Rows are points. Two turns around zero, p and q, are shown by what they do to some points. Write where each new point lands after one turn and then the other. Backwards means that the second turn is done in reverse. Each puzzle has new turns, and all numbers are rounded.
In the rows, 128 means zero.

Turn p:
[169 125  92] -> [163 130 170]
[150 111 127] -> [139 108 144]
[ 74 132 147] -> [107 140  76]
[118 145 146] -> [103 136 122]
Turn q:
[135 108  74] -> [ 86 168 135]
[143 114 158] -> [137 111  97]
[134 155 120] -> [147 145 141]
[ 97 120  84] -> [ 90 140 165]
[128 138 167] -> [156 101 117]
[131 133 165] -> [152 103 113]
Where do these land?
p, then q backwards: [ 93 149 109] -> [170 128 112]
p, then q: [147 106 158] -> [ 96 104 114]
p, then q backwards: [112 166 153] -> [135  97  92]
q, then p: [162  81 119] -> [158 174 108]
p, then q: [150 122 100] -> [149 129  99]
p, then q: [104 145 129] -> [133 140 155]

Turn p:
[134 176 126 143] -> [128 135 104 172]
[107 146 123 146] -> [112 110 119 149]
[144 140  99  70] -> [104 189 124 112]
[121  87 159 132] -> [148 104 163 106]
[133  91 133 148] -> [148 102 130 101]
Turn q:
[105 168 157 142] -> [ 85 162 138 117]
[163 115 117 160] -> [128  92 156 150]
[149 129  71 113] -> [138  94  89 162]
[ 90 110 139 114] -> [139 141 116  87]
[133 118 156 110] -> [150 152 141 124]
Where do these land?
p, then q: [139 130 135 108] -> [115 144 131 140]
q, then p: [143 148 124 155] -> [123  95 144 132]
p, then q: [138 148 154 114] -> [105 134 153 141]
p, then q backwards: [131 102 162 116] -> [138  97 157 139]
q, then p backwards: [120 163 156 114] -> [135 150 115  88]
q, then p: [117  81  43 147] -> [128 121 123  29]
p, then q backwards: [108 125 121 141] -> [126 130 111 146]

Turn p:
[122 124 124 135 162  97 133  94] -> [123 117 151 103 141 147 113  92]
[185  92  68 132  82 171 100 114] -> [128 101  77 187 133  55 122  98]
[141 151 120 118 145 114 160 124] -> [120 116 159 119 156 128 146 132]
[ 69 125 109 145 149 119 155 129] -> [ 75 132 154 114 116 153  98 135]
[112  90 148 131 104  93  99 143] -> [154 111  90 120 109 158  94 140]
[110 148 139  93 134 129 141  99] -> [106 138 123  96 142 142 160 118]
[146 135 181 133 102 156 130 133] -> [159 136 121 138  91 128 173 139]
[133 191 160 148 107 145 119 171] -> [160 160 150 114 103  97 150 185]
[120 123 104 114 166 119 156 132] -> [100 128 153 136 162 148 120 124]
[141 100 126 130 131 138  87 140] -> [153 143 101 152 127 124 104 116]
Turn q:
[141  89 167 133  84  92 143 115] -> [136 121 147 185 168  95 107 123]
[148 144 119 146 147 138 107 100] -> [117 116  85 111 134 142 118 121]
[149 145 120  88 170 137  75 163] -> [ 94 139 146  75 103 154 113  81]
[105 112 163 158 131 151 141 119] -> [145 154 121 137 170 140 144 149]
[123 138  97 127 102 156 126 127] -> [154 135 115 121  96 128 112 145]
[159  76 110 139  85  75 164 179] -> [156  83 190 136 142  54 112 132]
[ 79 145 137 141 138 122 121 117] -> [100 147 122 137 129 145 145 165]
[127 168 142 128 137 142 142 115] -> [122 148  96 132 118 128 156 119]
[121 136  97  93 159 139 133 116] -> [128 109 128 120  92 165 146 118]
Where do these land?
q, then p: [149 165 139 121 106 117 124 116] -> [113 106 127  98 123 107 102 123]
p, then q: [141 116 151 145 171 147 120 128] -> [129 145  77 135 144 119 128 116]
q, then p: [107 109 117 123 150  89 169 100] -> [116 109 148 173  92 161 119 130]
q, then p: [148 123 109  73 114  95 153 134] -> [145  84 111 119  78 140 134 107]
q, then p: [144 172 105 148 110 132  74 164] -> [124 137  75  77 162 120 114 155]
q, then p backwards: [145 156 111 126  91 129  87 163] -> [ 92 147 106 170 122 133  87 120]
q, then p: [140 108 138 167 124 165 108 112] -> [137 160 134 144 173 107 115 113]
q, then p: [ 93  97 177 155 146 143 138 131] -> [131 168 187 142 142 140 144 133]
p, then q: [145 160 104 147 102 148 129 166] -> [ 95 124 159 119 142  79 132 134]
q, then p: [ 86 113 133 105 157 148 154  99] -> [112 137 155 174  99 115 160 135]
p, then q backwards: [109  90 124  97 137  96 152  95] -> [146 117 127 120 184 122 101  94]
